Each row of a before or after table is a point. One or more steps were done to the points. Then noise was added and the rows were shuffled. The steps act on columns, c1 being the first. What was done? A step turns or swaps two columns, mirrors them in a line or flattens them onto one, adds a multiple of one to another, or multiplies or shifts one. Angles are multiples of 10 degrees, from the lower column toward the higher: turns from -170 to 170, lines from 10 to 170 but not 90. Use the fewest steps. Two steps may share a column if one is a turn and the other turns, adds or multiplies; they go together, in the order done. Otherwise the lowest column goes first.
In the rows, zero is written as 100.

Before (14 x 2)
138 146
161 125
177 128
90 44
101 57
163 127
195 99
90 37
119 74
131 112
109 93
106 80
119 82
91 61
After (14 x 2)
120 127
118 118
195 103
91 138
101 143
178 73
105 120
91 162
133 88
90 155
163 73
137 53
109 107
161 77
Steps: multiply c2 by -1

Before (12 x 4)
99 85 88 84
110 113 119 195
118 117 163 150
15 124 90 92
85 71 68 137
131 63 95 126
126 114 150 123
147 119 109 107
102 118 135 129
48 123 141 122
150 136 145 59
43 109 114 159
After (12 x 4)
150 80 144 49
98 120 90 90
85 115 69 144
17 81 91 83
47 72 140 112
131 127 94 137
146 79 111 101
111 54 119 187
120 66 161 141
41 72 114 152
125 78 150 118
102 72 136 121
Steps: mirror c2 and c4 in the line at 100 degrees

Before (9 x 8)
80 79 131 88 157 88 69 117
66 105 131 102 100 35 120 70
114 139 65 75 103 124 142 45
109 147 128 131 84 101 116 70
33 122 80 100 108 80 104 106
162 116 109 195 95 71 45 116
104 79 92 87 74 119 66 102
80 66 114 68 111 90 111 137
111 137 104 90 71 72 85 103
After (9 x 8)
33 123 80 102 93 79 94 104
108 148 126 130 119 100 87 70
79 80 131 88 39 89 122 119
113 137 105 90 128 72 118 103
104 82 95 88 118 115 139 102
164 115 109 194 97 74 152 115
82 66 113 64 87 91 88 141
114 136 66 76 106 125 56 44
65 104 130 103 105 35 80 69
Steps: turn c5 and c7 by -170 degrees

Before (10 x 11)
94 55 121 102 77 130 92 115 91 100 100
96 104 112 106 97 124 108 95 115 83 130
100 83 91 106 103 131 85 120 100 110 107
67 119 72 99 58 136 115 95 110 97 102
101 113 101 105 70 106 69 73 104 101 111
97 73 105 111 86 92 113 94 107 123 128
82 122 113 111 76 123 110 132 128 106 105
101 121 111 104 88 104 118 97 83 109 113
92 111 90 43 90 5 113 83 102 103 102
84 117 102 112 65 131 73 97 87 98 158
After (10 x 11)
101 95 112 110 96 123 109 103 115 88 101
104 123 105 93 86 91 113 115 107 109 100
98 83 89 75 90 5 116 111 102 131 100
73 83 102 106 64 131 85 97 86 93 100
90 148 122 100 77 130 95 102 91 99 99
85 79 102 101 71 106 72 121 105 97 99
110 79 111 98 89 103 115 96 84 103 100
79 80 72 101 58 136 129 99 111 99 101
89 91 112 102 76 123 117 62 127 98 101
92 123 92 98 103 132 87 87 99 103 99
Steps: turn c1 and c7 by -30 degrees; turn c2 and c8 by -160 degrees; flatten c4 and c10 onto the line at 130 degrees; multiply c11 by 0

Before (10 x 14)
12 117 31 155 57 148 58 61 25 74 109 94 96 115
113 147 30 141 107 137 79 39 112 70 40 115 98 31
133 122 140 151 60 110 118 103 101 99 139 120 64 137
132 100 92 118 95 111 78 192 49 93 130 106 83 116
166 82 74 92 46 136 142 99 43 100 103 99 67 170
143 83 82 84 72 113 107 146 124 119 115 146 126 153
107 103 105 82 104 161 140 171 75 122 166 113 85 121
134 87 81 106 135 93 133 139 72 116 147 74 105 156
149 68 109 68 124 114 83 133 114 59 164 121 94 91
32 117 30 138 104 123 83 58 124 20 5 83 63 45
After (10 x 14)
132 141 140 140 60 135 117 104 101 126 139 120 99 125
134 89 81 108 135 96 133 142 72 153 147 74 90 124
32 141 29 121 104 140 84 59 126 7 5 83 95 126
108 114 106 52 104 143 138 172 74 132 166 113 95 97
168 120 73 74 46 127 142 100 45 155 103 99 68 146
142 70 81 79 72 105 107 146 124 152 116 146 98 119
114 124 30 118 106 153 80 39 110 29 42 114 141 80
133 114 94 111 94 118 78 191 50 108 130 107 94 115
148 91 110 65 123 94 82 134 115 66 166 120 68 126
12 112 33 123 58 168 59 63 24 94 109 95 111 130
Steps: turn c2 and c13 by 60 degrees; turn c4 and c6 by 30 degrees; turn c10 and c14 by -50 degrees

Before (13 x 18)
59 106 121 72 99 60 100 92 125 144 142 62 157 100 49 135 133 167
152 66 105 44 112 63 82 115 52 156 88 64 171 34 35 106 49 144
146 125 65 96 100 152 41 82 110 128 153 96 139 43 76 142 123 144
59 81 54 153 128 137 106 121 18 124 154 162 152 75 106 92 52 90
93 130 95 139 110 105 77 89 109 81 139 140 178 141 119 73 67 160
153 111 143 84 106 152 95 53 96 139 69 70 62 129 74 159 133 165
64 68 106 123 137 140 20 150 104 148 117 64 124 99 44 171 114 111
70 54 76 35 83 72 79 140 37 63 41 81 131 109 130 102 34 74
65 122 137 55 141 160 101 107 99 98 147 89 76 62 51 115 112 167
68 60 50 118 74 140 100 149 125 74 117 94 83 94 23 121 78 106
83 86 117 38 123 173 118 88 36 148 156 89 126 100 41 87 106 129
151 118 84 100 43 94 86 94 32 65 94 94 86 131 24 120 123 112
61 56 128 80 137 162 19 91 105 94 132 105 58 47 88 69 134 72
After (13 x 18)
151 107 85 81 44 94 87 96 46 65 96 95 85 129 23 119 54 112
67 104 50 142 74 140 101 150 130 75 116 95 84 97 22 120 111 107
72 23 77 118 83 72 81 140 125 60 42 80 130 109 130 103 12 75
62 65 130 134 139 162 21 90 72 93 131 107 58 49 89 68 121 71
151 36 105 113 111 64 83 116 121 157 87 64 173 36 35 106 33 143
81 39 118 93 124 174 119 88 62 148 156 90 125 100 42 87 47 130
57 142 53 136 129 138 106 120 99 125 155 162 151 76 105 94 5 89
144 104 67 74 100 152 42 82 83 127 155 96 139 44 76 142 120 145
154 91 141 86 105 151 95 53 70 139 71 70 62 131 74 158 114 165
64 110 107 138 137 139 20 149 91 147 119 66 124 98 43 172 111 111
63 65 137 65 142 162 102 105 88 99 147 89 76 60 50 115 103 167
61 76 122 85 101 60 100 93 84 144 143 60 159 101 50 135 139 167
92 147 96 87 111 104 78 90 132 82 139 140 178 143 119 74 91 160
Steps: turn c2 and c4 by -70 degrees; turn c9 and c17 by 60 degrees

Before (14 x 24)
94 115 105 100 110 96 85 110 105 93 115 82 97 98 92 130 85 119 89 102 111 103 89 99
102 84 102 104 104 87 101 94 90 102 81 82 98 138 105 79 114 100 121 99 109 103 127 102
97 113 64 115 87 105 109 99 96 97 112 98 93 113 111 83 97 109 89 85 105 102 92 100
96 108 101 107 107 103 92 101 93 99 117 82 97 87 112 121 108 104 108 104 113 100 91 76
92 106 80 86 109 86 100 92 91 81 117 101 91 120 108 89 109 109 89 101 118 101 88 102
96 91 106 116 85 103 78 94 89 100 99 99 95 88 112 195 109 103 89 101 106 119 92 104
104 105 97 100 105 82 106 124 94 97 113 84 92 93 91 94 114 101 120 99 106 101 93 101
97 101 107 88 99 83 100 93 85 100 110 88 94 110 106 110 75 77 91 104 105 110 90 102
102 95 102 117 114 113 100 110 87 99 115 86 97 89 94 78 120 101 86 107 106 107 87 97
95 114 109 119 113 86 104 106 90 88 105 99 96 90 109 84 107 116 110 101 110 105 96 99
105 84 84 116 111 81 109 96 118 91 115 94 111 97 104 90 101 120 101 92 119 109 115 92
80 109 101 116 73 81 109 107 98 93 103 104 155 87 85 81 122 117 106 86 113 100 95 89
98 101 103 107 94 123 105 99 106 80 118 101 90 94 104 85 111 94 96 98 105 98 98 102
101 106 82 108 88 109 109 94 114 103 108 93 93 103 106 79 112 120 114 100 107 133 91 95
After (14 x 24)
104 100 96 101 104 82 106 126 98 96 112 84 93 92 110 95 114 101 121 97 106 101 94 99
98 118 65 115 88 104 108 99 107 95 111 97 92 113 102 81 96 108 89 86 104 102 93 101
105 87 83 115 109 82 109 94 96 90 117 96 109 97 79 88 102 121 101 92 119 110 115 93
96 98 107 116 87 104 79 94 120 100 98 99 95 91 98 195 110 103 89 101 108 118 92 105
104 93 101 118 115 112 99 109 108 99 116 86 95 87 112 79 119 100 88 105 105 106 87 95
97 113 101 107 108 101 92 101 109 99 116 80 97 86 102 121 107 103 107 104 112 99 91 76
97 101 104 107 96 125 106 99 98 80 118 102 90 94 92 84 111 95 95 98 104 98 97 101
95 108 107 99 109 97 86 110 83 94 115 82 97 98 106 130 85 118 91 101 112 102 88 100
101 87 102 104 106 88 99 95 116 103 80 81 100 139 99 82 114 98 122 99 110 103 128 103
98 104 105 88 99 83 101 92 113 99 110 87 95 110 108 110 75 80 92 105 105 110 90 102
102 107 82 109 86 109 108 94 92 102 108 91 93 103 87 80 111 122 113 100 106 133 90 94
80 101 101 116 73 79 107 106 88 94 102 102 156 87 113 80 121 117 104 87 111 99 97 90
92 109 80 86 110 86 99 89 110 82 116 101 90 118 103 90 110 110 89 101 118 101 87 103
96 115 109 120 116 87 105 106 106 91 104 99 95 89 107 84 108 114 109 101 109 105 96 98
Steps: turn c2 and c15 by -30 degrees; turn c9 and c15 by -130 degrees

Before (13 x 48)
100 111 84 106 109 85 97 115 87 96 89 104 104 81 99 82 92 72 95 132 97 121 104 98 123 104 111 109 83 89 86 89 110 96 119 90 82 115 96 80 94 104 113 136 103 113 94 99
107 100 86 100 91 109 96 82 114 118 89 113 90 89 98 99 60 119 130 111 85 110 99 88 124 117 112 101 112 90 92 104 66 91 112 80 104 113 94 122 95 99 71 117 101 103 93 109
114 96 96 96 105 97 99 85 97 122 80 97 89 103 106 82 95 114 100 98 97 117 112 85 114 109 107 103 142 119 87 108 110 84 110 122 102 115 77 113 79 95 98 83 108 111 115 99
108 105 87 109 89 82 97 72 92 109 78 107 90 99 102 115 82 114 121 115 92 110 90 90 101 99 120 71 82 135 122 102 67 80 111 104 104 92 105 112 124 100 108 84 103 122 90 113
100 92 100 109 138 108 100 72 89 111 123 57 90 108 103 79 77 86 102 102 72 112 102 92 120 115 94 113 86 160 85 104 68 111 84 85 111 112 98 118 84 111 101 81 102 97 124 102
113 105 103 105 96 99 104 139 91 97 105 88 93 103 96 82 99 109 115 92 66 46 151 85 104 73 102 114 83 90 88 104 86 155 117 126 102 98 106 99 140 106 115 86 98 122 97 106
100 98 164 105 92 103 102 88 91 99 86 102 126 107 96 101 91 80 103 95 97 117 100 91 116 111 108 97 92 107 95 100 77 81 118 122 61 100 90 90 99 128 97 124 102 115 91 109
101 99 116 111 93 106 106 85 82 95 83 97 119 97 98 95 58 110 102 91 94 95 110 128 119 83 95 99 93 114 87 107 77 89 87 84 101 91 100 119 81 117 84 85 108 120 99 105
107 95 99 106 90 89 154 124 83 102 93 114 91 97 101 103 64 118 92 95 87 92 114 106 115 118 115 112 84 98 92 105 65 110 96 125 100 113 104 108 137 105 121 95 95 99 96 98
118 105 101 102 90 97 111 87 104 93 105 97 95 106 101 84 94 100 88 97 102 112 104 195 67 114 102 114 95 98 130 90 105 80 116 118 110 105 87 120 108 102 115 100 90 98 112 95
126 90 100 105 96 105 113 77 84 93 77 115 86 103 105 95 62 102 100 93 91 101 94 95 101 105 130 71 112 95 94 100 87 78 113 125 86 100 106 111 104 94 106 80 109 115 94 100
102 101 89 95 95 100 113 73 115 100 123 110 105 108 96 82 87 104 102 109 61 112 102 90 91 119 114 100 98 102 86 108 109 118 115 126 112 114 108 118 85 98 39 99 82 94 134 96
106 132 100 76 94 101 96 79 88 105 94 87 88 102 96 112 97 110 128 96 102 117 149 90 124 95 102 113 90 98 127 107 90 91 111 121 110 112 82 122 86 118 116 118 103 120 92 91
After (13 x 48)
108 103 86 100 90 108 98 83 112 118 88 113 91 88 89 99 60 120 131 111 85 110 101 88 124 117 112 103 113 91 91 102 65 100 110 40 104 115 94 119 96 99 71 118 102 103 93 107
114 68 104 103 95 98 105 139 91 94 106 89 93 104 146 82 99 107 114 93 64 45 152 84 104 73 103 115 81 89 89 104 85 94 119 86 103 98 107 99 139 105 115 86 97 123 96 103
121 109 100 102 91 96 111 87 105 93 105 97 96 105 84 85 92 100 87 97 102 112 104 194 67 115 102 113 96 97 130 91 105 109 115 79 108 104 87 121 108 104 115 100 91 98 112 94
101 99 101 107 137 108 101 70 89 108 125 58 89 108 112 78 75 85 100 103 73 110 103 91 121 116 95 114 85 160 85 104 67 93 84 45 109 114 99 117 83 111 101 82 101 97 125 100
102 105 117 111 93 105 106 86 81 94 82 96 119 98 90 96 58 109 102 91 94 92 108 129 120 83 94 97 94 111 88 107 77 100 88 44 101 90 100 121 79 118 84 84 108 121 98 104
126 120 101 104 95 103 115 78 84 93 78 116 85 105 82 95 62 105 101 93 89 101 94 96 103 105 130 71 110 96 94 100 87 98 113 87 86 99 106 111 103 94 105 80 109 113 95 100
107 95 98 105 92 91 154 124 82 103 92 112 93 97 110 104 65 121 91 94 86 89 113 107 115 120 113 110 84 96 92 106 64 94 96 86 99 112 106 110 139 105 121 95 95 99 95 96
109 109 87 110 88 82 97 71 94 108 75 106 90 99 83 115 83 116 122 114 92 110 90 90 101 99 120 71 82 135 124 102 68 109 113 64 104 91 105 112 126 100 108 82 103 122 88 113
106 90 100 77 94 100 94 80 86 102 94 86 86 102 88 114 98 111 129 96 102 118 149 91 123 95 101 113 91 99 127 106 88 129 111 82 109 113 84 122 87 119 116 117 103 121 91 91
112 114 94 96 105 99 98 85 96 120 80 97 89 100 89 83 98 114 101 100 97 118 114 87 115 109 106 102 140 118 88 109 111 101 110 82 102 117 78 113 78 95 97 85 109 111 115 100
101 98 83 106 110 85 96 114 88 96 89 103 103 80 97 80 92 73 96 131 97 119 104 97 123 105 110 108 81 88 87 89 112 110 118 50 82 114 96 78 92 103 115 138 102 114 94 99
101 107 163 105 94 103 103 88 90 99 86 101 128 109 82 99 92 80 103 94 97 117 103 92 115 111 107 97 91 107 95 98 76 100 119 83 61 101 90 90 99 129 96 124 102 115 90 111
101 88 88 96 93 99 112 73 114 102 123 110 106 107 114 82 87 103 100 108 60 113 103 91 91 119 114 102 98 103 85 107 110 96 115 86 113 114 105 118 86 100 39 101 83 94 132 95
Steps: turn c15 and c34 by -60 degrees; turn c2 and c34 by 110 degrees; shift c36 by -40

Before (14 x 64)
102 94 88 97 84 95 106 100 99 78 98 94 91 103 88 42 92 112 112 101 88 115 151 102 91 99 107 113 92 91 90 93 99 83 108 109 95 89 116 75 108 70 111 81 98 87 99 115 118 101 115 65 137 82 95 93 98 96 88 96 111 100 110 115
80 96 92 98 108 120 103 110 93 95 87 99 103 108 100 118 94 99 123 93 118 113 142 86 91 75 97 97 146 96 88 104 96 96 81 83 130 116 91 85 107 97 98 82 113 93 108 114 113 103 122 105 97 91 86 109 103 89 105 103 105 102 100 109
86 99 109 113 95 84 100 93 99 78 98 100 86 102 108 119 107 85 105 84 121 93 110 114 91 109 100 95 104 88 110 99 94 23 83 84 100 98 101 91 93 89 104 89 133 113 112 111 95 90 96 108 110 105 138 102 98 99 85 116 92 110 113 101
113 99 110 111 85 97 110 102 91 106 100 106 83 81 109 119 102 69 48 86 87 99 100 91 90 64 58 88 99 83 88 111 150 108 89 87 112 108 95 84 109 42 110 97 106 113 138 72 94 102 106 91 103 96 91 112 92 110 92 99 95 138 87 94
90 52 97 87 84 108 129 116 103 86 96 94 96 106 99 119 111 103 107 104 112 112 116 96 88 102 99 82 94 93 88 88 88 98 94 102 100 98 114 90 102 107 104 108 134 88 102 88 109 82 106 118 101 83 135 101 99 88 91 111 104 145 109 102
99 104 97 106 94 97 94 114 90 91 93 106 77 112 64 121 98 108 120 109 89 114 109 104 85 75 104 99 149 103 91 67 92 117 103 98 94 88 105 93 110 95 104 80 88 92 97 102 89 96 114 106 97 116 89 100 59 96 148 99 105 96 115 124
107 105 112 93 88 109 115 114 96 88 89 98 98 90 102 91 105 96 64 97 96 115 115 99 95 110 106 87 89 112 95 94 88 112 65 89 124 109 115 92 92 67 102 79 102 85 109 113 89 93 123 83 94 93 123 111 97 86 81 93 81 100 112 95
111 106 95 93 171 95 93 109 157 99 97 103 84 109 107 116 85 110 119 43 85 113 124 94 124 107 101 84 93 93 114 106 97 104 111 88 136 112 108 99 111 100 98 96 86 92 123 71 104 101 119 113 130 106 94 83 98 91 95 110 64 124 107 100
105 91 110 102 89 102 101 86 92 96 69 90 77 111 91 112 95 110 115 95 89 99 98 134 96 97 64 85 86 108 90 78 90 111 75 89 89 101 84 167 106 96 104 88 92 110 108 111 91 101 104 119 104 89 91 94 85 86 105 107 69 107 108 94
82 95 108 104 97 93 119 71 97 95 99 108 85 111 111 119 101 5 127 85 91 109 113 86 85 93 100 90 101 78 98 102 88 101 106 113 92 100 106 96 91 97 114 119 92 92 109 111 116 99 113 94 117 87 88 105 82 111 84 103 90 95 113 116
113 94 110 114 95 91 108 99 90 96 95 105 86 113 90 80 107 96 116 114 84 99 123 86 98 115 107 95 91 84 95 94 87 114 92 98 105 91 100 87 99 106 100 87 86 109 113 101 84 98 109 106 110 81 122 101 101 153 89 116 88 113 110 122
90 100 108 81 93 126 103 112 122 102 81 94 112 91 86 97 101 104 118 112 86 105 108 103 108 91 103 107 87 105 114 67 91 95 111 117 88 103 113 99 103 107 107 112 87 100 96 111 84 70 123 119 100 109 92 113 83 85 88 106 84 102 82 94
80 91 103 80 94 85 102 109 95 98 88 74 84 113 88 106 66 96 126 107 107 109 102 101 93 116 84 97 99 104 99 97 86 87 103 93 91 87 101 76 97 96 127 87 90 84 97 96 117 98 121 104 113 127 89 105 69 90 106 78 77 98 110 110
105 94 36 108 152 122 101 100 95 104 92 96 87 82 107 121 85 83 100 102 85 97 97 91 85 111 102 85 93 82 97 108 92 109 109 90 91 107 86 109 71 105 130 99 91 102 94 112 108 89 119 113 96 114 127 100 96 97 80 112 99 101 86 138
After (14 x 64)
107 105 111 93 88 107 116 114 97 93 90 98 98 90 102 91 104 97 64 95 97 116 115 99 95 110 105 78 88 113 95 93 87 113 66 89 123 109 116 92 92 67 103 78 102 85 108 113 80 93 123 83 93 93 123 110 96 102 81 93 89 99 112 95
114 97 110 111 85 97 111 102 92 104 100 106 82 82 110 120 102 69 48 88 88 100 98 91 90 64 57 84 99 83 88 110 151 109 89 88 113 107 95 85 108 41 110 97 106 114 138 73 96 103 106 92 103 95 91 111 92 99 93 98 94 137 86 95
90 51 97 87 84 106 128 116 103 92 96 94 96 104 99 119 110 103 106 104 113 111 116 96 88 102 99 91 95 93 88 89 87 98 95 103 100 97 114 90 101 106 104 108 133 89 102 90 104 82 107 118 101 83 136 102 100 103 90 110 108 144 109 102
79 96 93 98 108 120 103 110 92 100 87 99 102 107 100 118 94 98 122 92 119 115 143 86 92 74 97 99 146 94 88 105 94 96 82 83 130 116 92 85 107 99 97 82 113 93 108 114 105 103 121 106 97 92 85 109 103 99 105 103 113 102 101 109
110 107 93 94 171 97 93 108 157 101 96 103 85 109 107 116 84 111 119 44 85 112 125 94 125 107 100 91 93 93 113 106 98 103 112 87 137 111 107 99 111 100 99 96 87 92 124 71 64 100 119 114 130 106 93 84 98 98 94 109 105 124 106 102
79 92 103 80 95 86 102 109 96 102 87 74 84 113 88 107 67 95 126 107 106 108 102 101 93 115 84 99 99 105 99 99 86 86 103 92 92 88 102 76 97 97 128 87 91 85 97 97 76 97 121 104 112 128 90 105 68 100 104 77 117 98 110 110
80 95 107 104 96 95 119 71 96 92 99 108 85 111 111 120 101 5 127 84 92 108 114 86 85 92 100 87 102 78 98 102 88 101 107 112 92 100 106 96 91 97 114 119 92 93 110 111 90 98 113 94 117 86 88 105 82 102 84 103 116 95 113 117
101 94 89 97 85 94 109 100 99 83 96 95 93 102 90 41 93 112 112 101 88 116 150 102 91 99 108 96 92 91 90 93 98 83 107 110 96 91 117 75 107 70 111 81 98 88 99 116 112 101 115 65 137 83 95 93 99 106 88 97 116 100 109 115
86 99 109 114 95 83 100 93 97 81 99 99 87 102 109 119 107 85 105 84 121 92 110 114 90 109 100 100 103 88 111 99 95 23 84 85 101 97 101 91 93 89 103 88 133 111 111 110 94 89 97 108 109 105 137 102 99 107 86 115 93 109 114 102
99 103 98 106 95 97 93 116 90 93 92 106 76 112 64 122 98 108 120 109 89 114 109 104 86 76 104 102 149 103 90 67 93 116 103 98 95 88 104 93 111 96 104 80 88 92 97 101 105 97 115 106 99 116 90 102 60 101 148 99 89 97 115 124
106 91 109 103 90 102 100 86 91 100 69 90 77 110 90 112 95 111 116 95 88 99 99 134 96 97 64 95 87 109 90 78 90 113 74 89 89 101 84 167 105 95 104 88 92 110 108 111 69 101 104 119 104 89 91 94 85 100 104 106 93 107 108 94
114 95 111 113 95 92 109 99 90 78 96 105 87 112 90 79 108 95 116 113 84 99 122 86 98 115 106 98 90 84 95 94 87 115 92 98 103 90 100 87 99 106 100 87 85 109 113 101 87 98 109 106 111 82 122 101 102 108 89 117 83 113 110 124
89 99 108 81 91 125 104 113 123 107 81 95 113 92 87 97 101 105 118 112 86 106 108 102 107 91 102 116 86 105 113 68 90 95 111 118 88 104 113 98 104 107 108 112 87 100 95 110 84 70 123 119 100 109 91 113 83 97 87 106 83 102 82 94
106 94 35 108 151 122 102 102 95 105 92 94 86 80 108 121 84 83 99 102 86 97 97 92 85 111 102 92 93 82 96 108 91 109 110 89 91 107 87 108 72 106 129 99 92 103 94 112 99 89 119 113 96 113 126 99 95 98 80 112 107 100 85 139
Steps: flatten c10 and c58 onto the line at 160 degrees; add 0.5 times c52 to c28; swap c49 and c61
